Each row of a before or after table is a point. One or more steps were done to the points. Then noise was added and the rows were shuffled. The steps act on columns, c1 being the first. What was done? A step turns or swaps two columns, mirrors them in a line or flattens them onto one, adds a multiple of one to another, or multiplies or shifts one. Angles are multiples of 10 degrees, from the lower column toward the higher: turns from -170 to 170, lines from 10 to 170 but not 90. Use the fewest steps. Two steps may share a column if one is a turn and the other turns, adds or multiplies; they go together, in the order done. Otherwise the lowest column goes first.
In the rows, zero is written as 128.

Before:
[[137 167]
 [142 134]
 [178 160]
 [111  71]
 [198 158]
 [142 115]
 [116 178]
 [175 163]
 [ 71  84]
 [191 168]
 [181 207]
 [148 179]]
After:
[[ 84  68]
 [119 119]
 [166 192]
 [131  85]
 [106  34]
 [129  71]
 [109 136]
 [ 98  76]
 [124 190]
 [ 89  81]
 [157  85]
 [ 75  78]]
Steps: turn c1 and c2 by -160 degrees

Before:
[[146 154  95 198 208  92]
 [174 166  72 194 160  92]
 [147 113 189 181  97  88]
 [198 212  45  93 160 113]
 [210  97  72 146 175 114]
 [196 165  94 189 149 151]
 [194 190  49 107 182 143]
 [119  83 105 176 120  71]
 [ 73  90 120 172  85 106]
 [142 120 162 172 100  75]
 [112  98 154 131 133 117]
 [132  74 140 220 130  98]]
After, 12 rows:
[[ 93 131 149 136 130 110]
 [ 63  99 133  93 180 124]
 [214 155  74 181  99 172]
 [126 145 178 109 182  95]
 [182 148 106 171 190 137]
 [145 211 101 176 139 149]
 [ 89 145 149 130 178 113]
 [159 128 124 221 183 130]
 [231 145  88 152  87 164]
 [125 154 179 106 181  80]
 [197 167  96 163 185 157]
 [ 82 164 151 146 219 114]]
Steps: mirror c1 and c2 in the line at 30 degrees; flatten c3 and c6 onto the line at 140 degrees; mirror c4 and c5 in the line at 40 degrees

Before:
[[183 169 111 127 154 195 128 145  76]
 [161 145 168 114 115 170 192 113 124]
 [220  82 104 132 118 107  88  90  50]
 [146 129 155  82  90 101 182 187 130]
 [120 142 107 142 207 134 147 181 119]
 [173 191 110 176 140 141 173 162 189]
 [158 140  87 141 176 223 198 146 179]
 [133  85 109 158 118 130 133 146 108]
 [ 85 133 152 142 184 159  86 149 161]
 [166 162  88 131 114 193 134 136 120]
 [ 96 115  87 157 151  77 134  63 188]
 [167 125 132  88 166 160 185 133 168]]
After:
[[105 163 152 109 115 159 170 155 130]
 [159 143 146 154 221 151  64  92 150]
 [ 91 121  90 166 238 194 207 126 164]
 [ 93 140  78 128  96 167 131 144 118]
 [ 72 151  91 102  92 177 105 141  81]
 [109 129 102 141 180 128 139  73 114]
 [ 78 146 149  93 125 111 179  90 155]
 [191  93 102 183 206  98 157 167 169]
 [114  80 136 141  65 125 167 113  99]
 [ 65  73 135  95  12 111 127 204  56]
 [ 92 127 133 114 247 153 182 142 189]
 [ 70 168  79 204 179 138 146 126 154]]
Steps: turn c1 and c8 by 150 degrees; turn c2 and c3 by -30 degrees; add -0.7 times c2 to c7; turn c4 and c9 by -30 degrees; add 1.5 times c9 to c5; multiply c6 by 0.7
